Each row of a before or after table is a point. The points were changed in one or more steps. Then noise was added and the rows were shuffled. The steps act on how far a point lies along the listed directions, d1 being the first. Name the steps. A step turns or swaps two directions, mirrors them in a line or flattens them onto one, adds a multiple of one to another, or multiplies one. Angles are multiples of 10 degrees, from the lower direction toward the higher: turns from -170 to 170, lines from 10 to 170 but not 90. Use the fewest steps. Two steps may share a direction if one is a turn and the other turns, adds or multiplies; they go together, in the order done. Otherwise the lowest direction goes first.
In the rows, zero is written as 128.

Directions:
(1): [102  93]
(2): [163 102]
Before (12 x 2):
[[124 102]
 [118  53]
 [159 111]
 [120  82]
 [174 187]
 [ 99 206]
 [ 99 187]
 [ 87 177]
 [118  87]
 [136 122]
 [105 112]
 [ 97 121]]
After, 12 rows:
[[132 127]
 [ 78 142]
 [103 135]
 [110 134]
 [154 120]
 [ 80 144]
 [161 119]
 [131 126]
 [139 125]
 [138 124]
 [131 127]
 [ 86 139]]
Steps: flatten d1 and d2 onto the line at 110 degrees

Directions:
(1): [100  99  93]
(2): [ 93 116 166]
(3): [ 99 171 115]
Before (10 x 3):
[[ 85  85 129]
 [122 118 125]
 [111 161 108]
 [134 125  92]
 [135  69 111]
 [114 101 118]
 [ 69  81 106]
 [131  84  99]
 [103  45 142]
 [123 136 145]]
After, 10 rows:
[[156 138 205]
 [151 106 169]
 [132  98  95]
 [184 137 142]
 [106 130 134]
 [169 121 108]
 [178 146 161]
 [153 117 143]
 [142 123 135]
 [178  91 159]]
Steps: turn d1 and d3 by -110 degrees; add 0.5 times d3 to d2

Directions:
(1): [106 115 173  99 151 168]
(2): [166  88 153 154  96 143]
Before (8 x 6):
[[130 132 142 120 147 128]
 [158 115 115 162  91 105]
 [148 141  87 178 124  87]
 [120 130 132 114 139 133]
 [ 95 133 135 128 132 147]
 [109 153 116  95 151 125]
 [ 40 189 102  48 200 133]
 [116 137  68 149 133  98]]
After (8 x 6):
[[ 39 192 100  50 200 132]
 [133 140 126 127 142 115]
 [ 97 145 112 138 127 127]
 [120 138 117 119 136 120]
 [134  92 183 142 142 168]
 [107 148 122  91 153 133]
 [152  91 163 147 101 144]
 [104  91 154 117 151 171]]
Steps: mirror d1 and d2 in the line at 110 degrees

Directions:
(1): [ 90 135 128 146 121  90  64 138]
(2): [123 106  74 102  73 120 135 144]
(3): [139  83 130 144 112 132 110  61]
(4): [160 142 102 113 156  64 138 107]
(5): [127 112  72 142 178 160 107 135]
Before, 10 rows:
[[121 104 106 138 137 172 134 152]
 [115 136 187 155 154 129 124 146]
 [126  76 107 151 126 195 143 124]
 [141 156 145 132 161 104 136 152]
 [155 111 116 127  90 122 162 119]
 [119 120  84 132 114 143 118 139]
 [148 118 146 144 119  69 116 101]
 [119 133 134 152 161 118  92 107]
 [ 94  98  96 136 114 161  73 124]
 [175 148 126 113 151 126 162  96]]
After, 10 rows:
[[174 111 136 146 151 184 185 111]
 [137 133 113 114  87 107 148 125]
 [164 136 152 116 142  98 178 117]
 [ 85 125 125 140  84  85  62 127]
 [106 131 128 154 162  86  84 152]
 [ 98  84 107 161  93 141  72 139]
 [111 146 152 143 138 135 112 171]
 [162 150 202 144 174 214 173  99]
 [117 114  83  93  59  49  91 108]
 [192 122 167 127 162 106 205  71]]
Steps: multiply d1 by 2.5; turn d1 and d2 by 40 degrees; turn d4 and d5 by -170 degrees

Directions:
(1): [104 172  68 114 101 157 110 116 136]
(2): [112 146 146 160  82  84  92 158 141]
(3): [151 179 123 104 140 106 170 175 131]
(4): [135 129 107 130 188 107  86 132 173]
(5): [ 84 140 138  99 133  77 148  79 132]
Before, 10 rows:
[[176  87 154 137 143 154 154 153 109]
 [125 135 153 122 139 146 213 149  96]
 [137  77 113 170  96 181  72 136 130]
 [143 117 188 125 101 100 148 146 119]
 [149 122 149 133 152  95 165 132 121]
 [123 132 136 137 129 118  78 133 121]
 [120  82 143 174  84 148  54 109 135]
 [154 108 149 142 147  91 112 176 108]
 [117 122  88 171  64 191  47 134 168]
 [150 115 140  75 161 118 172 103 103]]
After, 10 rows:
[[144 104 186 123 110 108 147 133 119]
 [162 193 111 109 101 130 152 189 130]
 [173  97 162 139 118 147 163 163 101]
 [165 163  97 124  87 169 153 201 117]
 [101  86 170 154 121 148 167 116  97]
 [140  98 154 149 150 100 143 114 122]
 [133 153 129 119 138 120 103 146 119]
 [153  93 153 141 144 104 115 161  98]
 [143 189  71 126  65 193 126 179 150]
 [137  98 149  98 150 101 132  99 116]]
Steps: mirror d1 and d3 in the line at 170 degrees; multiply d2 by 0.4; add 0.5 times d5 to d4

Directions:
(1): [118 142 125 116 116 147 158 113 176 102  56]
(2): [137 142 119 150 108 146 191  90 119 183 143]
(3): [ 79 175 123 142 123 148 119  90 123  82 166]
(4): [ 92  67 148 177 136  97 132  93 128 121 114]
(5): [ 89 143 136 146 181 170 103 143 123 174 102]
Before:
[[120 187 123 115 160 171 102 142 131 167 120]
 [132 158 122 113 107 118 139 114 132 113 155]
 [143 122 143 125 151 105  90 154  88 120 192]
 [119 112 139 138 134 141 127 118 152 122 100]
 [133 163 126 129 114 142 143 126 114 143 151]
 [ 71 145 145 148 143 161 100 118 136 107 111]
 [129 141 121 122 124 126 110 127 126 139 127]
 [137 139 137 120 158 145  98 153 142 123  96]]
After (8 x 11):
[[199 248 101  17 116 182 120 200 146 100 133]
 [111  86 149 160 148 122 108 118 122 141 140]
 [128 134 119 125 122 124 117 122 134 130 113]
 [ 96 115 145 152 110 114 105 108 117  87 160]
 [134 132 124 120  85  90 157  91 146  85 143]
 [130 148 127 129  97 133 165 106 139 118 121]
 [ 81 125 142 160 155 140 128  93 159 138  74]
 [ 98  92 155 165 176 129  90 130 136 130  81]]
Steps: turn d1 and d4 by 110 degrees; multiply d4 by 2.5; add -1.5 times d3 to d5

Directions:
(1): [126 157 127 119 144 146 114 132 153 111  37 108]
(2): [130 152 169 181 111 177 152 168 108 147 131 103]
Before:
[[145 125 123 106 135 112 122 108 132 125  95 136]
 [128 114 142 117 131 121 135 117 123 126 151 149]
 [120 131  98 102 142 123 111 105 164 122  70 132]
 [130 111 112 109 135 109 131 107 123 122 142 148]
 [128 135 105 109 126 118 112 111 137 120 115 134]
 [132 115 125 113 150 108 120 132 145 130 127 131]
 [123 189 186 181 117 209 147 170 134 140  41  91]
 [126 129 132 131 131 125 125 126 129 127 119 119]
 [124 110 137 121 112 107 147 121 126 105 158 138]
 [142 128 141 156 108 144 138 147 119 164 158 135]
 [139 140 147 141 122 139 141 131 109 148 166 137]
 [126 132 119  97 135 127 116 112 143 116  77 109]
 [139 117 139 128 121 121 124 113 116 135 161 140]
 [114 113 122 129 117 102 111 118 122 123 167 127]]
After (14 x 12):
[[129 131 103 108 124 114 115 109 134 122 125 140]
 [139 146 153 146 123 148 145 135 109 148 156 132]
 [137 122 144 136 119 129 127 120 115 137 159 136]
 [127 115 145 123 130 124 137 120 120 128 153 147]
 [124 114 143 128 110 112 151 124 123 107 161 135]
 [146 121 119 105 134 107 123 105 130 126 110 141]
 [120 122  94  95 139 111 109  99 161 124  88 140]
 [126 127 129 130 131 124 124 124 131 126 116 119]
 [142 133 145 159 110 152 138 150 121 162 142 129]
 [127 125 112  89 137 117 114 105 143 115  88 115]
 [131 109 119 116 131 111 134 109 119 127 152 147]
 [120 189 169 157 130 194 132 157 151 127   8  93]
 [113 115 129 137 113 107 115 123 117 128 171 124]
 [130 112 123 115 148 107 119 133 143 132 133 133]]
Steps: turn d1 and d2 by -20 degrees

Directions:
(1): [158 136 164  63 118 147 133 114 163 115 182 124 120 150  99 174 170 115]
(2): [119 155 155 154  88 131 159 111 179 149  67 112 130 140 161 131 169  85]
(3): [122 126 118 126 121 126 129 138 169  80 150 155  62 106 200 116 138 162]
Before:
[[151 133 147 108 128 141 139 126 141 147 126 123 136 126 108 149 138 118]
 [100 156 116 189 115 118 147 134 139 146  28 113 149 128 178 124 131 121]
 [ 69 143 116 232 103 122 135 140 126 164   7 129 144 123 174  82  97  92]
 [ 84 138  96 195 129 126 114 119  55 156  30 115 168 114 139  70  85 126]
 [115 133 133 171 129 135 133 136 121 171  88 115 185 145 132 121 122 107]
 [132 164 149 148 111 138 165 114 192 102 105 134  92 131 175 142 185 113]
 [103 138 125 182 109 120 138 124 186 115  75 120  98 103 209  85 130 110]
 [127 110 137 141 115 140 127 138 135 162 130 114 149 147 116 134 130 117]
 [123 117 151 131 119 131 127 116 120 132 116 117 170 145  94 133 132 104]
 [108 143 105 193 103 111 143 102 106 206  38  92 191 152 113 103 107  70]
 [103 101  75 168 169  96 108 183  81 110 104 143  93  85 173  83  70 193]
 [130 130 139 134 115 152 114 121 171  99 118 147 114 128 178 135 138 137]
 [139 115 122 131 147 112 123 141  70 152 107 102 193 131  74 137 101 106]
 [130 138 123 159  79 120 152 139 186 119  91 127  90  85 199 110 141 133]]
After (14 x 18):
[[ 78 119  97 210 135 121 112 148  83 154  50 139 152 117 136  86  66 123]
 [110 129  93 185 124 107 124 112  76 199  70  95 197 145  87 104  83  91]
 [125 108 139 137 120 141 127 138 130 158 133 117 152 146 113 133 127 119]
 [ 98 114  85 184 149  96 124 176 106 117  75 134  88  88 195  82  91 175]
 [119 127 124 166 143 136 123 138 103 169 102 119 186 144 120 118 111 118]
 [138 122 102 143 108 122 128 149 144 106 134 134  97  77 166 110 109 158]
 [116 116 101 158 144 117 113 135 142 106 118 130 108  92 171  83  96 140]
 [108 135  98 168 143 116 128 146  94 136  71 123 157 121 145 122  99 146]
 [133 122 127 123 127 149 106 126 156  92 134 151 116 128 163 138 125 148]
 [134 125 129 145 132 114 131 138  95 153  86  98 187 135  91 137 117  94]
 [127 117 151 130 119 133 123 117 114 134 119 116 172 144  91 136 130 103]
 [ 83 138  92 198 137 126 112 120  50 157  33 116 170 114 135  70  77 134]
 [140 143 128 128 149 135 141 124 145  90 152 143 102 125 137 141 150 143]
 [150 130 150 108 129 144 138 128 140 144 128 124 138 128 105 146 134 119]]
Steps: flatten d2 and d3 onto the line at 100 degrees

Directions:
(1): [108  98  99 145 121  99 134 164 157  67 129 150 169 115 182 143  96 149
 138  78]
(2): [ 71 159 125 161 144 125 116 129 163 140 191 105 113 128 159 102  83 107
 148 178]
(3): [142 136  84 152  71  78 104 120 137 140 117  89 140 113 151  83 177  91
  96 126]
Before:
[[160 127 125 122  97 116 140 121 112 122 101 115 127 138 122 101 150 110
   96 117]
 [104 168 120 183  98  97 104 112 157 177 195  68 117 122 146  52 108  62
  125 197]
 [152  99 116 110  92 126 126 143 127 102  80 155 151 120 145 148 131 154
  121  87]
 [ 90 118 173 105 175 176 157 133 131 134 143 158 128 149 107 145  91 154
  139 138]
 [129  99  85 146 109  84 118 155 157 106 113 134 162 112 158 130 141 132
  140  84]
 [106 155 104 147  97 108 100 130 155 148 162  84 120 117 171  74 133  98
  121 146]
 [137  93 112 127 122 110 138 171 148  63  93 163 170 128 174 195 100 164
  156  29]
 [111 140 151 109 158 180 137 148 121 158 143 145  88 141 107 150 111 142
  138 139]
 [104 132  75 148  80  93  92 135 166 117 149  93 141 136 160 106 152  98
  116 119]]
After:
[[172 115 109 118 106 114 114 117 112 164  87 122 127 124  97 121 195 118
  121 113]
 [150 117  72 126  59  87  96 128 140 121 103  98 150 135 141 110 195 104
   93  89]
 [141 116  83 137  69  82 109 150 145 105 109 107 159 104 182  95 159 120
  106  79]
 [134 151 119 142  97 116 133 119 127 137 135  95 115 138 138  78 135  93
   98 149]
 [196 139 171  80 132 169 135 101  82 178  68 132  99 157  57 176 178 136
  128 107]
 [134  90  71 180  57  44 118 160 168  72 126 117 198  97 200  94 111 107
  114  71]
 [ 91 130 143 118 170 169 140 169 138 125 155 163 110 134 134 163  80 156
  149 121]
 [ 86 106 177  99 185 184 169 139 131 115 140 172 139 153 110 161  77 167
  147 120]
 [153 147 152 103 103 157 114 104 106 174 101 123  99 136  93 123 151 121
  119 156]]
Steps: turn d1 and d2 by -110 degrees; multiply d3 by 1.3

Directions:
(1): [141 117 112 176  86 149 167 104 119 123 115  72 123 112 188 144 189 167
 109 121  86 130 144 118]
(2): [133  98 153 129 137  75 144 149  83  89 153 101  90 140  73 173 138 156
 131 173 124 159 171 137]
(3): [ 92 108 189 117  76  99  98  79 112 172 142 162  91 115 129 161 147 108
  95 113 116  88 121 135]
(4): [136 199 155  87 112 133 141 132 127 136 114 136 146  88 140 188 122 127
 206 111 100 141 163 134]
(5): [107 119 167 119  89 168 123 136 188  96 116 141 149 122  54  89 174 147
 120 110 101 154 148 133]
Before:
[[140 117 101 148 135 176 135 146 171 102 104 131 152 146 101  63 144 149
   91 135 143 160 104 127]
 [144 106 102 162 157 108 142 149 104 133 121 124 128 145 121 106 123 146
  104 146 141 124 117 125]
 [ 76  74 180 104  92 147  82 124 177  99 147 182 120 154  41  85 132 124
   97 136 144 100 122 156]
 [155 115 108 169 138 129 171 145  86  95 126  55 128 130 125 135 165 176
  132 164  91 162 188 124]
 [ 99 106 153 111 181 111 108 118 114 133 147 177 135 144 115 118  59  90
  114 132 170 102  86 123]
 [108 130 157 156  68 163 120  69 138 168 117 131 121  93 212 127 171 121
   79  62  85  73 131 106]
 [123  77 124 185 103 133 121  80 123 163 150 123  97 139 161 125 152  99
   83 112 129  91 109 116]
 [ 84 148 161 108  72 143 120  77 108 190 126 156 110  91 182 140 139 111
  140  86  97  97  95 107]]
After:
[[137  80 124 180 124  99 150 112  59 128 142  67  93 138 142 146 165 159
   88 167 103 125 165 124]
 [ 89 119 182  95 153 145 111 129 160 105 134 184 159 131  64  99  89 105
  131 116 144 129 111 128]
 [140 184 125 141  99 206 154 120 171 120  92 106 174  82 196 115 163 147
  151  63  73 126 162 104]
 [150 107  75 161 162 147 135 137 131 123 116 124 132 157 145  78 116 136
   79 150 165 137  85 123]
 [133 122 133 162  94 192 144 123 187 109 121 117 150 121 101 101 177 128
  141  96  97 148 150 119]
 [107 191 142  94  90 181 147 119 142 150 105 140 153  82 158 127 138 133
  197  83  83 143 123 107]
 [145 143  82 104 183 168 135 191 162  60 128 131 167 155  92  92  73 140
  187 161 163 147 137 147]
 [122  93 136 155 125 116 130 138 125 132 121 140 125 141  90  97 149 147
   88 133 128 122 122 129]]
Steps: turn d3 and d4 by 50 degrees; turn d3 and d5 by 120 degrees

Directions:
(1): [181  87 142  81 134 122 129  87 125 133 124 133 166 149 139  96 133 117
 122 163 129  34 120 128  95 141 163  95  99 102  89 165]
(2): [182 114  98 168 141 153 118 208 111  81 110 100 107 150  87  96 124 111
  92 122  98 133 109 101 110  79 137  86 143 103 137 153]
(3): [112  96  85  77 119 110 143  89 143 124  94  70  95 125 122 130 100  98
  99 177 143 132 131  88 103 125  49 134 123 117 175 118]
Before (8 x 32):
[[118 133 125 128 133 130 134 132 128 128 112 113 121 123 124 129 126 130
  135 132 130 149 131 125 129 120 114 140 136 136 134 123]
 [169 116 144 130 137 133 114 139 117 123 134 143 149 147 124 103 146 130
  131 125 115  78 123 135 116 116 168  96 119 111  99 158]
 [150 126 116 148 127 139 127 155 125 118 117 113 117 142 113 121 137 131
  116 130 110 139 129 121 117 108 131 115 129 123 139 139]
 [135 119 134 109 121 124 120 109 125 149 123 132 136 128 130 115 135 126
  129 136 129  93 130 131 109 131 135 122 113 124 116 140]
 [124 128 141 119 126 130 124 114 126 143 145 138 143 129 134 133 132 136
  135 127 135 114 126 143 128 142 144 133 120 139 123 133]
 [126 135 141 125 131 120 122 120 125 137 140 143 145 123 129 132 132 135
  137 130 129 105 131 146 140 133 139 137 125 135 116 122]
 [150 145 148 174 134 143 116 161 119 123 156 163 142 135 122 126 153 144
  144  91 113 125 134 170 146 138 181 129 141 128  94 138]
 [135 133 142 127 133 130 128 114 133 132 131 139 137 133 137 127 132 132
  141 126 132 116 126 135 125 139 144 128 136 125 119 130]]
After, 8 rows:
[[145 105 120 104 127 130 127 115 127 127 127 110 130 139 120 119 122 119
  112 151 131 100 121 122 108 126 123 117 118 124 135 145]
 [110 151 129 151 135 138 130 154 124 128 119 122 116 121 120 134 129 138
  141 111 125 173 132 130 141 116 122 145 145 143 134 119]
 [141 111 117 108 133 117 126 118 126 124 120 112 133 132 117 120 120 118
  115 154 128  96 127 122 123 122 114 122 122 122 132 129]
 [147 116 127 109 134 127 132 105 134 127 116 118 131 138 133 119 123 121
  125 147 132 101 123 120 108 134 127 119 132 114 129 138]
 [168  80 150  47 130 104 127  41 130 156 126 136 173 146 155 100 138 117
  134 178 141   8 130 132  90 155 150  99  88 102  87 163]
 [171  97 136  93 127 124 120 104 119 145 117 130 150 141 128  93 136 116
  118 151 125  49 125 126  89 129 152  99 100 107 100 161]
 [102 112 109  90 116 108 141  71 145 142 122 103 109 120 135 144 119 114
  126 156 148 129 150 134 123 160  75 159 127 130 148 110]
 [113 144 143 135 121 127 132 112 133 150 137 143 133 127 141 143 145 149
  147 122 128 142 142 146 139 140 137 144 124 144 126 122]]
Steps: multiply d1 by 2.5; turn d2 and d3 by -150 degrees

Directions:
(1): [ 85  83 115 127 131 151  78  88 138  85 132 159 139  70 157 109 119 123
  91 170 104 137 110 102 121 172 125 172 173 115  90 157 181 139 121  92
  79 179 172 137 138 115 120  73 128 121 145 117]
(2): [101 158 159  84 156 103  87 124 187 120  93 138 100 105 153  88  76 170
 161 125 117 135 163 174 130  94  69  87 130 117 133  98 149 127 108 158
  93 108 127 109 200 118 167 123 154 144 131  95]
(3): [107  88  97 109 142 108 133  54  83 161 189 137 131 162  49  89 163 129
 140 147 108 150 168 106 139 135 118  94 124 110 131 151 154  99 135 121
 102  89 120  91 139 150 127 126 209 135 121 128]
(4): [159 153 141 165  92 188 110  88  88 124 132 155  89 127 152  52 160 128
 192 175 159 113 135 146 114 119 144 165 162 142 166  81 150 124 134 116
 168 129 131 146 162 123 121 139 130 107  60 124]
(5): [149 163 116 154 149 138 162  78 151  93 122  95 140 104 138 111 125 153
 151 119 162 115  84  79 125 146 116  78 115  40 112 112 150 119 155 166
 164 174 129 122 132 167  65 134 137 190 144 120]
(6): [147 174 170  53 161 138 131 102 150 117 141 172 157 167 116 106 153 134
 102  98 101  77 140 125  82 181  61 125 139 130 119 134 127  89 168 131
 142 157 142 163  83 110 149 150 111  96  93 157]
Before (11 x 48):
[[161 128 117 191  73 185 144 120  91 104 125 121 109 150 133 120 178 115
  144 173 168 107 129 145 130 117 156 157 135 143 166 109 139 101 129 124
  153 136 121 134 131 136 122 141 125 123  87 127]
 [116  48  50 187 103 126 161 148 110 153 117  76 132 104  86 207 109  91
  109 115 128 156 110 121 176 102 193 147  99 153 123 161 106 159 107 107
  103 106 140 104 117 162 124 107 122 155 164 112]
 [ 95  63  89 123 125 112 124 195 143 107 129 135 180 111 134 230 112  96
    9 110  83 141  92 102 136 158 151 175 137 163  89 201 118 174 101  88
   72 174 144 150  43 106 131  82  82  97 201 147]
 [123 124 117 172 122 121 136 155 149 110 100  94 137  96 149 143 101 132
  102 110 128 150 106 111 121 139 156 128 123 128 120 123 139 157 113 129
  122 148 134 129 134 142 118 113 102 121 156 123]
 [111 119 141 103 103 118 101 164 121 155 133 128 134 145 124 131 146 126
  121 137 114 120 149 154 148 105 129 160 129 179 134 146 119 132 109 103
  112 106 127 148 127  86 174 112 115  98 107 135]
 [118  93 104 140 130 127 116 103 100 136 165 121 125 141  79  95 132 136
  137 154 127 149 147 117 127 141 134 128 122 127 127 160 162 127 120 122
   87 116 112  90 159 151 113 111 176 150 158 123]
 [154 122 129 164  86 152 144 233 109 136  86 116 131 129 186 209 140  80
  100 105 136 119 112 149 137 136 193 203 120 193 142 117  62 169 121 105
  170 130 124 203  79  93 115 139  37  86 134 145]
 [116 126 150 105 139 119 119 102  97 170 147 151 110 157  99 111 130 139
  118 130 111 142 163 136 128 117 126 124 124 148 156 107 131 134 116 126
  119 100 121 128 139 137 177 143 138 103 120 103]
 [165 128 105 139 124 117 184 165 128 141 112  95 172 164 110 194 149  91
  103 112 128 102  86 106 119 134 149 143 116 151 117 137  94 126 158 124
  172 120 118 146  69 141 113 138 109 125 140 171]
 [100 110 122 103 123 145  98  60 114  92 140 184 137 125 133  70 151 111
  132 166 106 117 132 106 101 168 108 142 178 130 126 122 166 109 126 108
  107 151 150 143 145 116 126 102 151 109  88 129]
 [123 128 160  92 142 135 114 195 156 104 121 158 171 150 155 197 114  86
   26  81  85 127 104 126  98 177  98 182 144 156  90 190  97 141 132 130
  111 178 152 182  41  63 164 119  44 104 143 178]]
After:
[[130 152 150  80 153 118 137 184 217 112  60 122 140 110 146 188  68 137
   95  53 106  86 127 177 118 116  74 128 111 166 115 125  88 139 126 143
  105 139 146 150 110 106 187 132  63 134 138 129]
 [155 143 134 172 113 145 135 187 146 105  98  93 114 112 153 141  96 131
  136 134 159 125 103 138 126 119 154 145 111 144 133 133 118 158 118 138
  126 139 104 127 143 145 109 130  96 151 169 121]
 [143 161 151 146  91 191  99 108 133  96 104 151  98 140 153  77 158 137
  158 175 154  98 163 182 114 105 108 159 156 147 176  86 159  96 124 132
  125 135 132 133 172 118 157 138 131 103  65 109]
 [152 140 104 177  99 130 166 106  98 125 115 110 111 140 140 102 147 113
  206 140 172 131 112 110 137  98 167 103 131 114 167  75 120 128 104 156
  172 103  96 117 160 143  91 149 147 163  93 123]
 [121 153 165  18 165 107 102 116 136 167 132 190 135 198 100 104 148 135
  120  96  69 105 220 184 110 150  56 124 127 173 145 126 106  97 145 130
  116  83 117 174 131  84 188 154 148  76  86 139]
 [129 167 136  36 187  35 178 189 187 159 120 102 163 203  64 208  81 157
   86  27  94 125 162 151 142  93  55  21  64 127 132 151  83 121 122 179
  106  91  85 103  86 136 175 162 145 139 183 145]
 [128 108 128 153 116 139 130 135  86 164 139 125 119 132 129 142 127 121
  109 146 131 146 121 119 143 108 175 159 127 158 153 112 116 166 108 111
  135 118 120 136 123 139 146 128 103 107 134 102]
 [131 153 152 107 151 113 144 125 159 113 123 115 153 140 115 118 115 144
   97  80 111 120 129 115  96 164  97  99 117 122 118 122 141 125 143 150
  128 147 134 135 113 138 140 140 115 108 135 136]
 [136 131 129 115  98 120 129 158 111 168 146 106 134 173 105 136 168 119
  135 122 128 114 148 149 152 102 135 146 106 173 144 140 100 124 123 110
  134  96 112 147 105 107 155 128 120 113 104 150]
 [107 112 122  67 178  56 150 119 117 185 180 124 153 223  23 148 126 125
  102  69  86 181 182 131 141 111  69  48  87 115 129 181  99 102 131 186
   98  63  99  93 104 112 168 156 191 162 143 154]
 [ 88 107 125  61 159  78 107 132 185 143 100 130 140 136 116 135 101 135
  118 139  78 130 145 154 119 114  65 115 143 155 110 131 142 122 127 124
   80  86 135 111 159 126 187 105 169 122 135 129]]
Steps: turn d2 and d5 by -160 degrees; turn d1 and d5 by 140 degrees; turn d3 and d6 by -120 degrees; multiply d4 by 1.3
